Each wall is flat, endless, passes through zero and stands at right angles to its row. A trip goes straight from one point to another. List the walls that it crosses, first one first.

Walls:
(1): [-15  -3]
(2): [ 23 -15]
Trips:
[-22 -16] to [13 38] => 1
[-22 -28] to [-9 61] => 1
[ 14 -60] to [36  2] => none
[-30   4] to [-95 -26] => none
[-61  -2] to [-11  48] => none
[-32 -27] to [ 21 -22] => 2, 1
[-38 -43] to [-44 -28] => none
[17 40] to [-28  39] => 1
[-17 -44] to [  1 -53] => none

Walls:
(1): [  9   3 -40  -5]
(2): [ -7 -27  71 -56]
Trips:
[-15 -59 -11  49] to [  8  -1 -12  67] => 1
[ -1  12 -43 -11] to [ 16 -14  26  29] => 1, 2
[ 22 -16 -36   2] to [ 31 -74   3 -53] => 2
[ 17  -2 -10 -21] to [41  7 13 24] => 2, 1
[ -7   3   3 -12] to [-17 -24  37  17] => none
[ -1  33 -24  -1] to [17 37 51 -2] => 1, 2
[ -9 -61  -7 -19] to [-40  54   2   6] => 1, 2
[ 41  20  -8 -17] to [ 7 33 34 -1] => 2, 1
[-22  -1  31  55] to [ 30  27 -19  -7] => 1
[36 -8 95 24] to [ 21  38  29 -35] => none

Walls:
(1): [ 39  11   7 -16  -6 -30   8 -22]
(2): [ 30 -52  25   8  -2  67  28 -13]
(3): [  7  45 -48   7  20  46   3  29]
Trips:
[  4 -24 -43   5   1 -26  30  59] to [-38   9  -7 -18 -71 -38   2 -17] => 3, 1
[-77  25 -13  44 -39 -30 -15  -8] to [ -6   2  14 -11 -25  86  41 -51] => 3, 2
[ 12  14 -22  -4  -6 -20  35 -18] to [-17 -95  15  13  15 -70  -4  62] => 3, 1
[  3 -32   9 -70  34 -27 -19 -40] to [-60  36   2  -9 -35 -23 -41  -9] => 1
[-53  63 -25 -35  21  42 -33  -5] to [15 13 11 54 66 72  1 46] => 2

Walls:
(1): [  1   7 -79  12 -33  39 -39  28  19 -52   0]
(2): [-13  -2  -8 -18 -23  15  22 -20  52 -26 -27]
(3): [-19 -65   7   8  -6  18   3   0  37  50 -28]
(4): [-26 -13  27  17  53 -18  33 -85 -60  -4 -49]
Trips:
[-50 -13  64 -15  -5 -17  21 -24  20  25  39] to [ 19  11  -2   6 -14 -89 -20 -25  44  30   3] => 4
[ 26   7 -10  12  12  -9  14   0  14  19  37] to [-19 -53 -34  16  31  35   9 -11 -34 -15  43] => 1, 3, 4
[-17  13  11   1 -17 -15   8 -38  48 -35  95] to [-19  23  -5 -34  10  59 -14  35 -52  -4  -1] => 2
[  9  63 -24 -20 -35  76  35  19   9   9  38] to [ -1 -53 -44 -23  14  12  42 -19 -33  39  12] => 3, 2, 4, 1
[ 14   6  -7  -6   6   5 -31  46  21  60  -7] to [  7 -17  31  51  32 -21 -25 -38  39 -44   1] => 1, 4, 2
[ -4 -53 -29 -34  55  40 -32  -1 -18  17  -7] to [ 44 -24  14 -40 -22  -1  17 -29  24 -25 -52] => 2, 1
[ 39   9   4 -12 -58 -49 -34 -89 -11  -3 -13] to [ 44  27  14  10 -34 -21  27  11  34  -7  65] => 4
[-68 -50  10 -54 -40  -2 -23  24  10   7  22] to [  0  55 -37  31   6  -3   5 -43  33 -38  -1] => 3, 4
[  1 -35 -17  -2  17  31  25 -23  16  19 -14] to [ -2  -9 -40 -27  -4  -8 -35 -68  16 -84 -48] => 1, 3

Walls:
(1): [-50 -33 -13  51  11   8 -70  21 -51 -19 -41  -5 -16 -35]
(2): [ 22 -24  16   8  20  -6  -2 -39 -24 -23 -31  -8  -6   2]
(3): [ 33   0 -52  -4 -33 -17 -29 -45 -51  12  46  18  44   2]
(4): [ 22  34 -33  47   7 -31   4  -2 -51 -66  19   1   3  39]
Trips:
[ 11  20 -54  63 -24  15  32   8 -33  18  21 -34 -18 -47] to [  7 -68  -6  -4 -19  31   3  -3 -11  29   1  14  21  24] => 4, 2
[ 40 -30  41 -50   0   1  21  22  31  28  47 -55  30   5] to [ 24 -31 -25  65  35  24  95 -55  57 -44   4  14  10  16] => 2, 4
[-52  15  43  12 -31  -3  43 -38  -3  -6   3 -26 -34  15] to [  4  73   6  -5  10  11 -38  -1 -26  30  41  27  18 -20] => 2, 4, 3
[ 74  25  49  46  -3  36 -64 -49  22  52 -15 -12   5 -26] to [-36 -15 -23 -17  23  33  37  21 -22 -24  33  60  35  15] => 1, 2, 4
[-28  46  -1  12 -17  -7  26  -6 -24  -4 -35 -28 -10  22] to [ 32  24 -35  12 -16  44 -22  39  13 -21  -4   0 -32  11] => 2
[ 13  27   8  50   3 -15  15 -13 -42 -70  51  32  17  39] to [ 11   1  73  42   7 -30  15  13  20  16  52  -4  41  20] => 2, 3
[  9 -21  -3  38 -25  19 -50 -45  11  24  44  45 -26  27] to [-28  10  -5  13 -23 -83 -44   8 -10  -6  34 -15  24 -40] => none
[ 29 -43  -7  24  26  14 -21  24 -36  16   6  25  23  -7] to [-15  12 -65 -30   4 -23  10 -34  -4 -12 -22  10   5  15] => 1
[  9 -36 -28  10  27 -10  43  22  30  -1  10  53 -21  -2] to [-15 -31  13 -13  -3  -1  18 -12   7  -4 -16   4  17  37] => 2

Walls:
(1): [ 72  27   5 -36   2 -45  -1 -21   7  26 -17 -41  -6  18   7  15  53  26]
(2): [ -2  29 -46 -41  59 -57 -12 -30 -40 -10 -59  20   6   6  22  38 -47  28]
(3): [-49   6 -33 -38 -26  12 -23   4  48   4 -39 -33 -23  -4   9  50  50 -26]
(4): [-20 -47  -5  26 -20  15  -1  31  34   2  -7  25 -14 -46  18  31 -16  10]
(5): [ 79 -34  10 -33  25  17 -56  19  19 -17  12 -13 -39  53 -33  56  -6  13]
Trips:
[-29  13 -54  38 -13  48  -9  23  37 -24   9 -12  55  41  19  42  -3  49] to [ 24 -25  58  41 -24  51  16   2 -11  13  57  17 -28 -51 -32  13  -8 -51] => 3
[-40  11  14   6 -73 -26  75 -11   5 -14 -18  17  15 -19  22  52 -32  27] to [ 50 -13  -6  65 -26  36 -44  10   0   7 -32  86 -22 -37 -17 -10   4 -25] => 2, 3, 5
[ 49 -26  58  14  13 -63  69 -47   1  -4 -21  21 -38 -18  59  26 -11  -6] to [ 14 -29  36 -15  -7  -4  58  11   0   1   8 -23 -40   5 -12 -20 -82  -3] => 5, 1, 2
[ 28  54  26 -30   6 -17  18  15 -19  -8  14  21  31  10 -33  50  -8 -11] to [ 19  -7  50 -46  13 -25 -59 -44  -4  -3 -10 -10 -30  33  53 -13   7 -16] => 3
[-19 -34  10  15 -19  -2   8 -18 -53   6  16  11  32 -26 -45  69  36  -5] to [ 19 -40  19  -4  -1   0 -22 -45   1   7 -31 -53   5  27   1   8  16 -20] => 5, 1, 4
[-20  23  50  42 -21 -40  26  -8   2  13 -25  23  10   2  27  43 -29  -2] to [ -9  -6  42 -20  32 -42 -29 -19  34  15 -54 -34  80  14 -26  47  20 -52] => 1, 3, 4, 5
[  3 -49  14  -6   9  67  29  46  10  38  30  40  59 -60 -56 -16  19  -1] to [ 36  17   2 -12 -21   8  42   1 -38 -10  40  -2  25   0   2  -2  -7 -95] => 4
[  7   9  47 -34  33 -13  39  67  67  43  -2   8  39  35  -8  20  -3 -21] to [ 11 -17  33 -28 -56  30  20 -36  16  26   1 -41 -10 -34 -16  58 -46 -23] => none
[-16   1  10  20 -35  15  -2   3 -43   9 -54  28 -17 -47   7 -36   8 -16] to [-59  55  35  16   2 -29 -18  10  -4 -13  70 -47 -29  -2 -36  19 -25 -52] => 3, 4
[ -9 -64  15  31 -14 -15 -49 -28 -94 -20  16  19 -12  11  40  26 -78   2] to [-40  26 -35  -9 -18 -32 -14 -22 -19 -20 -20 -21 -19  17  25  33  -9 -14] => 5, 3, 4, 1

Walls:
(1): [ 30 -78 -74  35  -4 -37 -27 -37 -27 -24   2 -39 -46  -1  -2   9   5  -3
 -41  -4  11  30 -17  -3]
(2): [  5   8  14 -31 -76  58   3 -38 -36 -15  -9  75 -22  13  62 -27   3 -11
  60  39  30  -1  36 -58]
(3): [-41   1 -34 -65  36  39 -21  -4 -17   6  17  46  26  -7   4 -31 -15 -28
  67 -20 -82 -29  25  11]
(4): [  2 -17  30 -24 -16 -17 -26 -73  70  24  25   6  16   8 -13 -43 -14  52
   4   3 -10  45  75  14]
(5): [ 29  24 -23  10  -9 -37   7  43 -31 -13  73 -39 -11  -2 -36 -21 -55 -24
 -56 -33 -41 -46  12  32]
(6): [ 44   1  51  17 -31  36  45  18 -47  -4 -13  13  12 -19  59  -8 -37  12
 -16  20  38 -18  21  -6]
Trips:
[ 11   1  15  26  55   3  -8  22 -34 -30  25  11 -54 -18  -2  88 -68  64
  15  10  42  14 -27 -51] to [-37 -55  17 -43 -13  -5 -39   1 -76 -40 -47 -14  14   9  -5  12  66  49
  -8  18  15  39  21  -5] => 2, 4, 6
[ 88  14 -30 -22 -33 -35   7  -5 -11  26 -61  34  43 -33  10 -37 -20 -43
 -22 -17 -27 -11 -20 -20] to [-20  32 -31 -35  -4  66   9 -36   5 -31 -39  10   5  74  45  33  11 -46
  -9 -39  56  12  47 -10] => 5, 1
[ 25 -41  -5  40   8 -21 -46  52  92 -36 -12  25  -7  27 -18  26 -10 -34
 -37 -23 -14 -13  30  -4] to [ 53 -39  13  -8  17 -75  28   1  44  -4  35 -45 -44  36 -69  31  37 -19
 -39  38 -55   7  38   5] => none
[-54  -4   9  71 -36   0 -45   0  -2   5  41  42  -7  48  39 -52  17  66
  -4 -28 -42  34  17  27] to [ 51  29 -19   2 -28  17  18 -32 -59   9  15 -28  44 -19 -19   5  62 -16
   8 -43 -13  28 -35  10] => 5, 4, 2, 3
[ 13 -16  17 -30  24   8 -48 -39 -25   0   9  -3  29 -44  29 -54   4  23
  62  47   9  19   9 -32] to [-20 -13 -54  -3  11 -35 -14 -35 -45   3   9   6 -14  -3   5 -39 -16  15
  15 -29 -13   5  19  -4] => 1, 6, 5
[  3   1  26 -15 -21  10   3  16 -45  31  61 -21 -50   3  51 -32 -33 -21
  -4  45  -7  31  25 -16] to [-37 -72  17 -20  34 -11 -32   5  34  -5  -5 -34  10  23  -1 -20   5 -18
  19 -38  22 -69  -6   6] => 6, 2, 5

Walls:
(1): [  9   5 -12 -13 -31  17 -49  33  32  46 -21 -22 -24  -1 -26  19  26  31
  -6   6  -5   9  15   7   4  41  12 -18  -1  43 -32 -10  -8  13 -55  36
 -19  21  -2  -6  47  30  59   7  -5  -3  -3   8]
(2): [ 33  13 -32  -5 -24  32 -11 -33 -41 -15  17   2  37  12 -16 -36 -30  13
 -11 -10  20 -38   5  25  19  -3 -14  32   8  75 -18   7  -5  37 -17  75
  22 -43   7  12  25 -12   6  40  -5   4  54  -6]
(3): [-37  28 -18  25  49 -61  -6  -4 -52  16 -14   6  -3  -8  58 -40  16  -6
  55 -17  -1 -68  29   2   6   9 -11  16 -29 -40  21 -29  23 -23 -30  10
 -34 -26   8  21 -48  20  20 -55  -4  -9 -27   7]
(4): [-12   5 -44   6  13  18  49   3  36 -11   9 -23  21 -20 -35  -2 -18  -6
   5  -9  -7   9   1 -74  41  27 -22   0 -10 -26  39  17 -14  43  -6  -5
 -34  25 -16 -13 -32 -29 -10 -18  15  -1  -5 -13]
(5): [ 41  20  50 -18 -37  33   9   7  41  39  21  34  15 -10  27  19  36   1
  14   5  -2 -17  -7  31  40  57  27  27   1  -1  10  41   0  37  26 -28
  -3   0  10 -31  29 -25 -15 -39   3  17   2  -2]
(6): [-16  45 -19  19  68   4 -35 -20 -30   1   0 -36  22 -35   8  12 -38 -23
 -11  12 -12  18 -14 -10  15 -12  -7 -20   0  10  -3 -25 -11   4   8  37
   5  25  13 -15   1 -39 -29  10  30  36  -9 -48]
(7): [-88  -9  44  -6  35  -3  22   3  21 -34   0  21 -36   6  -7   6  25   2
  60 -49   7 -25  -3 -17   8 -19 -11  34  37 -21 -43 -21  25 -12 -11 -13
  -1   6  20   8  11 -51 -21 -25   7 -22 -26 -13]
(8): [ 14  28 -61  12 -19  19  -2  54 -15 -35  39  11  -4   0   5  17 -27 -41
 -12 -31 -13 -37  19 -33  12   6  -2   1 -11  19 -11 -14 -30 -16  27 -13
 -17 -22   2 -21  58  -3 -30  -2 -12  19  19 -33]
(9): [ 39  26   4   5  19   5 -29  11 -30 -12   2 -32  25 -19 -25   3  40  44
 -45   1 -41 -11 -11   2  29 -21 -33  11  49  -5  28  14  -3   5  39 -16
 -51 -21  -3  14  -8 -40  38  45 -13 -17  19 -20]
(10): [ -8   7 -33  -5 -12  22  -7  72  34 -26  70  41 -18  58   1  26   0  24
 -14  43 -25   0   9  37 -10 -11 -27  -2  25 -14  11  27  -7  46  21  24
 -12   4  34 -23   8  -6 -19 -17  10 -39 -36  -7]
(11): [-21 -18  -9  13  34   2  -6  22  17 -43 -16 -17 -31  -7  27   3   1 -16
   9 -14 -39  30 -17 -38 -31 -27 -11  -1  48  14  14 -43  14  -2 -37 -20
 -38 -11  16 -24  34  12 -22  22 -41  -5  31  65]
Trips:
[ -5 -21 -21 -15 -61   5 -25  23 -40  21  13 -16 -19 -19 -29 -73  17  15
  -4  47  31  -1 -33 -13  13  26  17 -33 -19  19  57  16  -4  12  -6 -21
 -48  -2 -11  -2  34  17   3  22   3  13   6  30] to [ 12  -1  -5 -13  -4  17 -43   4 -22 -34  12   8 -27 -24  30 -55 -46   2
  30  -2 -19   9  13   1  18   6 -25 -24  23 -22  -5  14   1  22   5  -3
  23 -52  -7 -54 -42   3  -8  -2 -32 -18 -21 -19] => 10, 3, 5, 1, 6
[ 24 -18 -34  35  15   9  16  55 -11  -2 -48   5   9  -1   7 -18  10 -28
  28  42  -6 -12  44 -24 -37  53  19  -9 -51  -1  40 -28 -95  12   2  21
  -8  20   3 -58  -2 -29  46  21  14 -16 -14 -14] to [-17   3   9   3   1  41  38 -17  -5 -34  65 -20  -2  35 -19   5  46   0
   0 -10  16  -5  41   6  11 -32 -35  22  38   0  34   6   2 -11  36  -1
  34 -78  18  32 -19  -4  17  18 -11  28 -23  15] => 9, 2, 6, 1, 7, 3, 4
[-24  39 -12 -14 -23  -8  25 -10  34 -30   5  -7  18  16 -15 -24   5  -8
  19   0  14  -5  -9 -26 -39  10 -23  -2 -44 -41 -22  -5 -23  12 -13   3
  15  35 -31 -19  13  -4   7   9  29  32 -31 -39] to [-22  17 -16   6 -18 -52   1  -2  10 -38 -14 -10  -2 -13 -32  25   2  13
 -31  26 -19  -7  28 -27  -7  34  -9   2  22  14  -6   5 -28 -15  13  -7
 -40   0  27  -4  10  24 -40   8 -11 -35  29  14] => 1, 11, 9, 6, 7

Walls:
(1): [  4  22  -7 -26  50 -12  20   0 -18  18 -20 -10  30 -13 -12  -1  34 -13
 -11   2  33  60  32 -13  16   8  14  26 -25 -16  -6 -25  -4  -2  45 -15
   2  -6  21  25  -2  19 -26 -15   5  20 -16   0]
(2): [  7 -16   8  15  15  14 -14 -30 -30   9 -19   2  -8  18   1  58  -8 -11
  26 -12  -3  33 -32 -36 -19  45   4  -6 -19  22 -24 -32 -12 -36   9  31
 -66  51  49 -14  20  31  24 -14  -9  23  28   0]
(3): [-12  30 -26  21 -39  14  19  13 -45 -23   4   9 -57 -32   5  40 -75  16
 -11  29  29  21  -9 -17  49  33  14  21 -16  11  36  12  58 -19 -13  -5
  20 -27 -56 -28 -32  55  -8 -24  46   3  37  15]
(4): [-17  35  40  -7 -28  -5   4  19 -16   3 -36 -31  72  -3  -8   8 -15  11
  27 -15  12   4  21 -22 -29  -4 -16  25  -5  54  -5   3  28 -35 -13   7
 -43  20  -5   4  29  24  47 -37  17  -1 -12  49]
(5): [  8  48 -42  21   8 -32 -12  -6  -2  16 -19   0 -27  38  35 -38 -36 -59
  44 -58  30 -25 -11  19 -21  10  10  10  35  48   3 -19  18 -13 -24 -23
 -22  52 -19  33  24  31  40  15 -28   1  16 -20]
(6): [ 20 -24 -48  31  25  -1  26 -21   6  13 -15  12   0 -38 -20  80 -48 -48
   7  45  29  18 -25  23   5  11  52 -24 -29   1   0   2  32  43 -10  45
 -38   4 -55 -10  27 -27  65 -13   4  17  31  18]
Trips:
[-54  19  -8  46 -17  19  -4 -36 -27  25  83 -26 -39  -5 -14   1 -37  17
  18  53  65 -29   2   3 -21 -59   2  -6 -45  -6 -27 -12   2   5 -21   3
 -12  -9 -38  19 -10  -6 -41  36 -21  -8 -60  46] to [ -6 -19  36   6 -18  17 -41 -24 -95   2  12  -4 -25 -28  -4  14   5 -15
  -7   1 -14 -11 -52  -2  46   5  65  35  24  26   2  13  39 -13  -7 -19
  38  35 -14  44 -27  16 -29  14 -33   8  39   9] => 5, 2, 6
[ 27 -53   3  -5 -21 -44 -30   4  33  41 -10 -16   9  39 -20  33  -8  16
   3  19 -43  22  44  64   8 -13 -57  26  10 -14 -20 -17  15   2   1 -24
  11 -20 -25  22  46   3  21  -1   3  24  -5 -24] to [ 10  25 -24  15 -14  31  -7  35 -22 -64   0 -28  37  -4   7  43 -26  -4
   4 -36 -48  -7 -31  -3 -28 -16 -66  -6 -15 -12 -26 -80  14  39  10 -29
  15 -53  51 -11   9 -19   9 -17  13  17 -12  41] => 6, 2
[ 14  16  -1 -11 -32 -20  16  17 -22 -42  15 -11 -65  38 -11  -6  26  -2
  32 -38   8 -34 -58 -31  27  -1  -9   5  11  32  -5  24   8 -13  38 -12
  -1  29  -3 -18  -5 -13  -9 -15 -27 -10   5 -29] to [-18  -9  -2 -79 -12  25 -54  -1  22  -8 -18  19  21  18  64  57  15 -39
 -16  56  64   4 -50 -12   4  -1 -28  27 -43 -30 -20 -44 -25 -21  29 -19
 -13  36  47 -12  28   7  -2  24 -15 -64 -20  -3] => 3, 1, 5
[ 12 -41   1  13  45  55  10 -36  -5 -55  15  39 -29 -30 -59   3 -24 -18
 -23 -16 -19  36 -13  -8 -24  14   0  25 -22  18  13  37  -8 -35   1 -13
  13  -8  -1  42 -16 -43  34  19  18 -11   0  -8] to [ 50 -45  -3 -23  23  53  39  65  54  -2 -68   4 -27 -33 -10 -12  -7 -17
   3  42 -33   4  -7 -23 -31  23  -9 -68   5 -54  -2 -52  20  -4  45   4
   0   7  34   0  43  14 -43  -6  23 -18 -58  39] => 1, 3
[ 38  42   0   7  -1  -2 -22 -14 -35   2   2 -15 -15 -39  18  12 -44   8
 -73 -23  -7  19   7  40   2  31  34  42  18 -14  21 -33 -10  58  -5  24
 -31   0  -4 -11  40  14  27   3  48  25  12  26] to [ -6  38   6  25   5 -20 -13  48 -17  -1  47  -2  15 -38  20  -7   2 -19
  13  50  47 -35  -9 -44   8  31   4  11 -52  30 -67 -12  34 -38  -5  35
 -29  24  -2  28  59   3   1 -19   5 -26  48 -21] => none
